Rows are points. Each copy is the shape, with its points in the same order, turned, moved and blurred by noise. Is it also mirrored, or only turned?

Shape:
array([[-24,  -5],
       [-20,  39],
       [ 13,   1],
       [-17, -46],
       [-12,   9],
       [-17,  13],
       [  1,  70]])
Copy 1, 7 rows:
array([[ 13,  32],
       [-39,  31],
       [  2,   2],
       [ 50,  28],
       [-11,  18],
       [-14,  27],
       [-67,   5]])
Copy 1 is: mirrored
Copy 2 (7 x 2):
array([[-23,  -2],
       [-10,  41],
       [ 15,  -5],
       [-27, -45],
       [ -6,   9],
       [-12,  15],
       [ 16,  68]])
Copy 2 is: only turned

Shape, 8 rows:
array([[-19, -37, -10, -15],
       [-39,   4,  27,   4],
       [ -3,   5, -43, -14],
       [ 17,  32, -29,  16],
       [ 47,  29, -45, -33],
       [-30, -29, -23,  16],
       [-18,  31,  28,  -6],
       [ 40, -37,  12,  10]])
Copy 1 (8 x 4):
array([[-30, -10,  33, -11],
       [-11,   5, -21,  13],
       [ -9,  34,  23, -43],
       [ 17,  64,  19, -13],
       [ 37,  57,  51, -54],
       [-51,  25,  22,   3],
       [ 21,   5, -21,   9],
       [  0,  22,  64,  36]])
Copy 1 is: mirrored
Copy 2, 8 rows:
array([[ -5, -22,   6,  29],
       [ 17,   6,  52,   9],
       [ -1, -28,  -4, -29],
       [ -3,  13,  -9, -50],
       [ 24, -13, -57, -38],
       [-31, -27,  29,   5],
       [ 41,  26,  34, -12],
       [-21,  32, -22,  26]])
Copy 2 is: only turned

Shape (10 x 6):
array([[-13,  14, -33, -23, -24,   7],
       [-14,  21,  46, -22,  24,  26],
       [  5,  67,   2,  37,   5, -23],
       [ -9, -24,   0,  -9,  43,  22],
       [ 11, -13, -24,   2,   0,  -1],
       [ 21,  50,   4,  70, -11, -23],
       [-38, -36,  26, -22,  15,   5],
       [-11,  -1, -72,   2,  -6, -17],
       [-50,  -1,   3, -15,  20,  30],
       [  3,  46,  -7,  12,   8, -38]])
Copy 1 (10 x 6):
array([[-29, -12,  15,   8,  20, -22],
       [ 41,  17, -26,  37,  40, -11],
       [ -9,  45,  42,  56,  25,  32],
       [ 28, -19, -30,  -1,  16,  21],
       [ -6,  -4,  14, -13,  -1,   9],
       [-17,  73,  46,  28,   9,  45],
       [ 23,  -8, -54,  20, -12, -10],
       [-50, -34,  28,   3,  -6,  14],
       [ -2, -10, -47,  29,  36,   2],
       [ -5,  17,  43,  52,   5,  18]])
Copy 1 is: mirrored
Copy 2 (10 x 6):
array([[ -2,  12,   5,  47, -12,  25],
       [ -4, -32,  -1, -31,  -2,  49],
       [ 10,  51,  40, -32, -35,  39],
       [ -8,  -5,  -7, -14,  38,  -4],
       [  8,  23, -15,  11,   6,  -2],
       [ 13,  54,  37, -40, -65,  -1],
       [ 23, -39,   0,   0,  37,   1],
       [ 13,  56,  13,  47,  12,  -1],
       [-13, -28,  28,   5,  28,  18],
       [ 30,  56,  27, -18, -17,  42]])
Copy 2 is: mirrored
Copy 3, 10 rows:
array([[ 43,   7, -18,   3,   6, -33],
       [-28,  59,  13,  24,  -9,   6],
       [-25,  28,   0, -15,  77, -29],
       [ -8,  -5,  37,  20, -17,  -9],
       [  5, -29,  -3,  -7,   2, -16],
       [-51,   6, -17, -38,  70, -46],
       [-17,  -4,  -1,  60, -27, -15],
       [ 47, -39,   0,   2,  30, -49],
       [  0,  22,  24,  36, -20, -42],
       [ -6,   8,  -4,   1,  68, -15]])
Copy 3 is: only turned
Copy 4:
array([[-13,   1,  34,  25,  13, -24],
       [ 31, -18,  -6,  -7, -35, -31],
       [-36, -57,  41,  -5, -54,  -2],
       [  8,  -6, -25, -31,  19, -26],
       [-19,  -2,  16,  -5,  14,   2],
       [-66, -58,  30,   5, -51,  25],
       [ 46, -17, -31,  -1,  23,   3],
       [-33,  -7,  41,  11,  54,  -3],
       [ 20, -28, -23,  11,  19, -45],
       [-11, -48,  51,   2, -23,   7]])
Copy 4 is: only turned

Shape:
array([[  6,  -7,  15,  -7,  -8, -17,  18, -20,  46],
       [  1, -42,  -8, -19,  -1,  -9,  19,   5,  -4],
       [ 26,  16,   9,  36,   4,   4,  44,  47, -19],
       [  4,  43,  13, -42, -18, -62,  29, -41,   6],
       [ 62,   9,  13,   0, -32, -35,   7, -36, -32],
       [ -6,   6, -20,  25,  18,  29, -15,   9, -22],
       [-48, -47, -30,  34,   0, -17,  33,   6,  24],
       [ 15,  39,  -9, -45, -24, -77, -22,  -6,  27],
       [ -1,  -4,  25,   3,   6, -25, -34,   8, -30],
       [-32,  -3,  -3, -26, -53, -26,  -3,  -7,  24],
       [ 34,  28,  14,  54,   5, -15,  26,  28, -13],
       [ 14, -35,  51,  25,  -1,   4, -42,  17, -82]])
Copy 1 (12 x 9):
array([[ 23,  23,  42,  26,   1,  35,  15,  -4,   9],
       [ 44,  11,   1,  12,  13,  22, -26,   5,  22],
       [ 32, -29,  15, -22,  53, -29,  10, -14,  -7],
       [ 18,  62,  27,  51,  -4, -21,  24,  31, -22],
       [ 23,  56,  11, -17,  12, -30,  25,  26,  42],
       [-14, -18, -19, -12,   6,  -4, -23, -29,  20],
       [ 41,   8,  29,  30,  18,  27, -57, -58,   6],
       [ 41,  56,  11,  15, -56,  -8,  38,  10, -29],
       [ -1,  13,  17, -31, -22, -13, -26,  23,  12],
       [ 45,  15,  39,  49, -43,   1, -11,  -3,  17],
       [ 13,  -6,  27, -36,  44, -38,  21, -24,  -9],
       [  0, -12,  19, -71,   1, -30, -53,  40,  52]])
Copy 1 is: only turned
Copy 2, 12 rows:
array([[  2,  -3,  20,  15, -23,  26, -38,  -5,   5],
       [ -1,  49,  10,  21, -11,  -7, -13, -14,   7],
       [-34,  39,   2, -51,  19,  22,   9,  17,   3],
       [ 15, -11,   3, -13, -29,  37, -37, -51,  71],
       [ 44,  21, -34,  -6,  31,  49, -16, -24,  36],
       [ -1,   8,  -6, -21,  17, -46,  13,   4, -10],
       [-28,  29,  -4,  30, -58, -18,   7,  35,   3],
       [-17, -21, -26,  11,   0,  13, -71, -49,  66],
       [-11,   1,  -6,  20,  40,  -6,  17, -26,  26],
       [-17,  -6, -26,  26, -42,   5, -27, -52,   5],
       [-24,  13, -12, -47,  31,  32,   9,  31,  16],
       [  3,  27, -11,  24,  79,  -2,  67, -29,  -4]])
Copy 2 is: only turned
Copy 3:
array([[ -1,  24,  22,  -2,  28,  23,   1,  -6, -18],
       [ -6,   4,  -4, -19, -13,  29, -13,  19,  13],
       [ 47,  -5, -40,  36,   6,   2, -43, -12,  26],
       [ 22,  28,  69,   2,   1, -33,  20,  12,   9],
       [ -1, -13,  17,  66, -13, -18,   1,  42,  -7],
       [  2, -50, -42,   2,  -6,  -2,   2, -34,   5],
       [  8,  43, -51, -49, -17,  14, -10, -19, -20],
       [ 30,   0,  49, -14,  37, -36,  46,  52,  11],
       [  8, -56,   5, -11,   3, -20, -25,  13, -12],
       [ 31,   7,  27, -35,  -5,  20,  31,   5, -27],
       [ 40,  -5, -32,  48,  22, -20, -33, -13,   6],
       [  4, -95, -17,  16, -31,  -2, -62,  19, -33]])
Copy 3 is: mirrored
Copy 4:
array([[ -3,  14,   9,  -4, -16, -29,   1,  18,  41],
       [  5, -17,   3,  39, -13, -33,   8, -12,   8],
       [ 33,  20,  22,  30, -18,  47, -21, -34,   8],
       [ 22,  22, -11, -33,  16, -63, -33, -30,  54],
       [ 13,   1,   5, -47, -27, -30, -24, -50, -14],
       [ -8,  -3,   1,  19,  32,  31,  22, -17, -15],
       [ 34,  -7,  44,  51,  12, -20,  49,  21,  24],
       [ -4,  16, -23, -36,  -2, -47,  16, -57,  78],
       [ 25, -19, -43,  -9,   0,   7,  20, -26,   3],
       [  9,  41, -16,   9,   1, -58,  40, -11,  30],
       [ 37,  14,  26,  -7, -18,  51, -12, -30,  13],
       [ 42, -34, -59,   0, -24,  28,  18, -26, -59]])
Copy 4 is: mirrored

Shape (15 x 11):
array([[-37, -23,   0,  -7,  -9,  -1,  19,  27, -15, -68,  15],
       [-11,   1,  17, -12,  28,  33, -28,  19,  49,  -7,  29],
       [  4,  38,  16,   8,  25,   0,  22, -22,   8, -41,  36],
       [-26,   9, -19,   0,  33, -31,   5,  40,  39,   1, -11],
       [ -5,  37, -40, -49, -16, -38,  -1,  21,  51,  13,  40],
       [ 44, -33, -10,  34,  -3, -39,  47,  -8,  46, -50, -28],
       [-31, -40,   3, -12,  42,  13,  -1,  17,  32,   6, -10],
       [ 42, -38,  13,   4,  57, -40,  -2,  35,  -3, -28,  20],
       [ 27, -53,  -2,  32,   3, -31, -32,  16, -27, -59,   3],
       [ -1, -33,  10, -14, -20,  10, -34,  21, -21,   9,  -9],
       [ 35,  31, -44,  22,  39,  11, -31,   0, -23, -45, -30],
       [-12, -49,  19, -39,   0,  38, -32, -25,  -9, -12,  -6],
       [-13,  13, -25,   4,  10, -37, -39, -27,  20, -30,  -2],
       [ 35, -35, -43,  15,  12,  24,  20, -48, -24,  21,  36],
       [-39, -28,   3,  21,  19,  42,  24, -27, -33, -13,   7]])
Copy 1:
array([[ -2, -49,  -4,  52, -26, -34, -32, -28,  33,  -9,   5],
       [-56, -39, -18, -10,   6,  38, -11, -15,  11,   6,  11],
       [-12,  -8, -18,  31,  16,   0, -50,  36,   0,  -6,  27],
       [-17,  12, -28,  24, -24,  11,  21, -20,  18,  42,   7],
       [-43,  -1,  -5,  14, -39,  -4,   5,  11, -60,  38, -19],
       [ 53,   3,  -6,  60,   4,  31,  17,  21,  27, -22, -40],
       [-30, -14,  11,  -4, -10,  19,  13, -28,  51,  15,  10],
       [-24, -24, -47,  21,   6, -16,  25,  39,  67,  -5, -24],
       [ 11, -53, -38,  39,  17, -38,  37,  -1,  42, -46,  -9],
       [ -4, -53,   4, -24,  20, -34,  23, -34,  16,   4,  -9],
       [-22,  20, -41,  45,  77, -25,   7, -27,   6, -18,   0],
       [-31, -59,  51, -11,  33, -14,   3, -25,  31, -17,  11],
       [-18, -10,  -4,  46,  13,  -9,  35,  -1, -19, -10,  38],
       [ -8,  28,  20, -35,  18, -31, -11,  14,  13, -72, -14],
       [  5,  -5,  24, -10,   8, -26, -40, -29,  51, -33,  37]])
Copy 1 is: mirrored
Copy 2:
array([[-27,  24,  12,  30,  27,   6, -31,  77,  18, -27,  -7],
       [ 19,   2,  43,  34,  19,   4,   7,  10, -21, -44,  50],
       [-14,  29,   4, -18,  11,  21, -41,   5,  19, -25,  50],
       [-30,   8,  43,  46,  29, -22,   4, -20,  22, -13,   6],
       [ -3,  39, -21,  65,  31, -32,  -3, -29, -17,  22,  34],
       [-66,  12, -25, -21,  49, -12,   8,  -7,  17, -78, -20],
       [  5,  15,  58,  35,   5,   1,  28,  11,   3, -47,  -8],
       [-65, -18,  12,  35,   4,  57,  -6,  -7,  -9, -49,   2],
       [-53, -37,  -5,   1,  42,  54,   5,  47,  -8, -30, -20],
       [ 17, -26,  16,  18,   6,   7,   0,  32, -37, -10, -29],
       [-63,  -6,  49, -48,  34,  16,  -3,  11, -26,  18,  15],
       [ 41,  15,  29,   0,  11,  28,   9,  47, -43, -35, -24],
       [ -6,  13,  10,  -4,  67,  24,  14,  -3,   8,  15,   6],
       [-17,  21, -24, -40, -49,  24,  43,  21, -21, -11,   7],
       [  9,  22,  35, -26, -28,  15,   0,  66,  25, -25,  -7]])
Copy 2 is: mirrored

Shape (18 x 12):
array([[-13, -38,  32,  22,  13, -26, -22, -36,  10, -36,  43,  33],
       [-20,  -1,  23,  16,  39,   8,   4, -14, -21, -40,  -4,  27],
       [ 64, -14,  15,  11,  24,  -9, -22, -46, -14, -15,  20,  24],
       [ -9,  -8, -67,  -3,  12,  -3,  -8,  25, -26,   0, -21, -31],
       [  9,  12,  32, -17,   2, -24,   5, -22,  10, -32,  24,  17],
       [  0,   3, -49,  -2,  19,   1,   1,  36, -17,  32, -36,  19],
       [  9,   5, -27,  37,  25, -35,  -7,  -4,  17,   9, -57,   2],
       [ 33, -10, -25,  22, -10,  20,  12,  23,  -1,  17, -39,   1],
       [ -8,  14, -22,  32, -23, -43, -16, -10,  15, -29,  33,  34],
       [ 15, -39,  -6,  -5,  -4, -20,  -7,  43,   5,  37, -53,   2],
       [  3, -15,  34,  14,  -8,   7,  -4, -74,  18, -11,  23,  -7],
       [ 19,  21, -38,  20,  28,  10,   0,  46,  35,  14, -10, -12],
       [  9,  -8,  22,  14,  -9, -12,  44, -47, -31, -47,  16,  18],
       [-26,  12,   9,  57, -63, -16, -10,  11,  -3, -37,  40,  37],
       [-26,  57,   6,  15, -39, -19, -48,  -3,  -8, -53,  15,  20],
       [-32,  32,  14,  28, -48, -10,  -7, -40,  -7,   5,  48,  57],
       [ 20,  -1,  -7,  26,  35, -23,   7,  37, -32,  45, -26, -37],
       [ 21, -12, -21,  30,  10,  32,  -9,  19, -28,  24, -39, -12]])
Copy 1, 18 rows:
array([[ 17,   5, -20,   3,   7, -29,  13,  -7,  60,  -6,  47, -77],
       [ 29,  -5, -17,   2, -13, -26,  15,  16,  48, -30,  11,  -2],
       [ -9,  12, -33,  15,  23, -12,  -7,  -3,  21, -63,  -1, -71],
       [  3,  27, -26, -17,   9,  38,  -9, -30, -18,  -4,  19,  42],
       [-13, -27, -14,  13,   5, -15,  24, -24,  39,  -8,  -4, -45],
       [  6,  13, -35,  -3,  -3,  53,  -1,  27, -27,   3,  -4,  22],
       [-25,  51, -25,  16,  17,  15,  -8,  34,  19,  13,  -5,  12],
       [ -1,  12,   5,   4,  13,  39, -39,  17, -14,  -3, -21,   1],
       [-17,  11, -24, -33,   9,  30,  15, -15,  68,  14,   9, -47],
       [-16,  -5, -18,  29,   9,  29, -38,  27, -35,  30,  23,   0],
       [ 10,  29,  20,  28,  -5, -34,   8, -34,  34,  -9,   4, -71],
       [ 12,  17,  -3,  21,  48,  66,   7,   7,  13,   1, -13,  18],
       [ -9,  -7,  11, -34,  -9, -51,   3, -14,  37, -26, -11, -39],
       [ -8, -12,  19, -47, -27,  43, -10, -11,  86,  13,  25, -56],
       [-23, -11, -24,   0, -45,  36,  11, -35,  95,  -3,   5, -21],
       [ -5,   5,   4, -32, -55,  28,  43,  -8,  55,   8,   1, -84],
       [-35,  19,  16,  12,  23,  34,   7,  29, -29, -26,  29,  26],
       [  9,  28,   7,  12,  -2,  40, -35,  21, -18, -32,   4,  12]])
Copy 1 is: mirrored
Copy 2 (18 x 12):
array([[-11, -50,  43,  38, -34,   8,  47,  -5,  26, -12,  37, -16],
       [-32, -45,  20, -15,   5,  -6,  14, -18,  19,   9,  45,   6],
       [ 13, -33,  24,  12,  -1,  39,  61, -34,  27,   4,  -7,  22],
       [-19,  31,  -5,  28,  21,  -7, -38,  14,   9,  27,   7,  45],
       [  1, -28,   8,   3,  -3,   5,  31, -11,  42,  -2,   7, -43],
       [-48,  20, -40,   5,  -2,  10, -18,   7,  -8,  27,  -7,  38],
       [-11, -13, -50,  28, -20,  10, -23, -42,  12,   5,  19,  37],
       [ -1,  16, -27,   6,  -8,  -3,  -1, -24, -33,  39,  -7,  27],
       [ -2, -44, -21,  60, -18,   6,  24,  25,  36,  29,  24, -18],
       [-24,  48, -34,  11, -43, -11,   0, -23, -14,  -3,  -5,  27],
       [ 20, -60,  39,  36,   2,  -1,  23, -31,  -3, -24,  -6, -26],
       [  7,   0, -28,  -9, -33,  25, -47,   5,   2,  46,  -7,  20],
       [  0, -32,  16,  17,  43,   3,  49, -28,   4,   9,  45, -33],
       [  9, -54, -19,  46, -22, -42,  47,  43,   0,  38,  38, -30],
       [  4, -62, -22,  26,   3, -58,  23,  34,  59,  28,   8,  -7],
       [-21, -83, -18,  41,   1, -13,  51,  38,  -2,   3,  -3, -43],
       [ 13,  28, -39, -17,  -1,  23, -18,   7, -16, -18,  23,  51],
       [ -5,   5, -12,  -5,   1,  -7,  -3, -13, -35,  22,  -4,  61]])
Copy 2 is: mirrored
Copy 3 (18 x 12):
array([[ 16,  51,  36, -20,  29,   9,   9, -27, -22,  -7,  12,  54],
       [ 12,  -3,  13, -31,  33,  48,   1, -24, -23,   5,  -5,   8],
       [ 31,  56,  -9, -30,  -7,  30,  16, -23,   2, -34,  44,   5],
       [ -2,  -2, -13, -28, -41,  -1,  39,  -8, -11,  36, -50, -41],
       [  0,  22,  16,  12,  12,  23,   4,  -2, -26, -41,   6,  19],
       [ 33, -28,   2, -18, -49,   5,   3,  -6,   9,  34, -24, -40],
       [  3, -22,  27, -62, -57,  22,  22,   5,  21,  -4, -10,   2],
       [ 11,   2,  -1, -15, -36,  24,  10,  12,  52,  24, -14, -28],
       [ 17,  48,  31, -15, -30,  16, -11,  10, -31, -14, -36,  37],
       [  6, -25,  16, -12, -36, -29,  12, -20,  60,  11, -15, -19],
       [ -8,  40,  -1, -15,  26,  18,  32,  27,  -9,  -7,  39,  49],
       [-12,  -5,  21,   7, -74,  42,  16, -11,  10,  34, -11, -21],
       [ 13,  43,  17, -25,  53,  35,   5,  28, -16, -31,  -3,  -8],
       [  2,  63,  22,  -6,   3,  19, -55,  22, -11,  10, -54,  48],
       [-10,  23, -27,  -8, -18,  31, -37,   5, -40, -21, -56,  56],
       [ 34,  41,   7,  -2,   4,   7, -52,  49, -42,   3,  -1,  53],
       [-32, -11,  11, -46, -43,  -6,  -4, -16,  17,  24,  13, -59],
       [  3,  -2, -25, -37, -28,  21,   5,  -6,  39,  45,  -2, -32]])
Copy 3 is: mirrored
Copy 4:
array([[ -9, -28,  58,  24, -54, -48, -10, -27,  21,   7,  -9,  17],
       [ 21, -25,  18, -22, -20, -19,  14, -15,  16,   6,  -8,  32],
       [  4,  -3,  43,  14,  -1, -16, -32, -65,  42,   2,  36,   4],
       [-12,   1, -21,  10, -18,  57,  12, -19, -35, -46,   8,  10],
       [ 14, -25,  42,   8, -15, -23,  -5,  -8,  27,   2,  -4, -32],
       [-14,  16,   6,   2,  31,  48,  -1,  -4, -32, -34, -12,  29],
       [ -9,  33,  21,  29,   1,  49,  20,  -4,  37, -28, -10,  34],
       [-17,  34,  20,  -2,  12,  46,  -2,   6, -12,  -9,  39,  19],
       [ 22, -10,  53,  42, -46,  -5, -33,  14,  10, -39,  -8,   6],
       [-40,  49,  34,  17,  14,  50,  19, -12, -28,  10, -10,   4],
       [-23, -10,  16,  27, -31, -54,  -5,  -4,  48,  11,  34,  -9],
       [-34,  -5,  17, -13,   0,  77, -24,  18,  12, -26,   2,  12],
       [ 36,  -3,  41, -12, -26, -50,  20, -12,  18, -19,  37,  -7],
       [ 35,  11,  51,  20, -71, -26, -49,  45, -17,  -9,  -1,  13],
       [ 64, -12,   4,  35, -50,  -1, -45,  26,   8,   3, -22,  -7],
       [ 23,   2,  27,  30, -21, -72, -54,  39,   4, -24,  -7,   6],
       [-33,  58,   2, -35,  -5,  48,   1, -32,   5, -32, -15,   3],
       [-21,  40, -11, -13,   5,  41,  -7, -15, -13,  -1,  28,  38]])
Copy 4 is: only turned
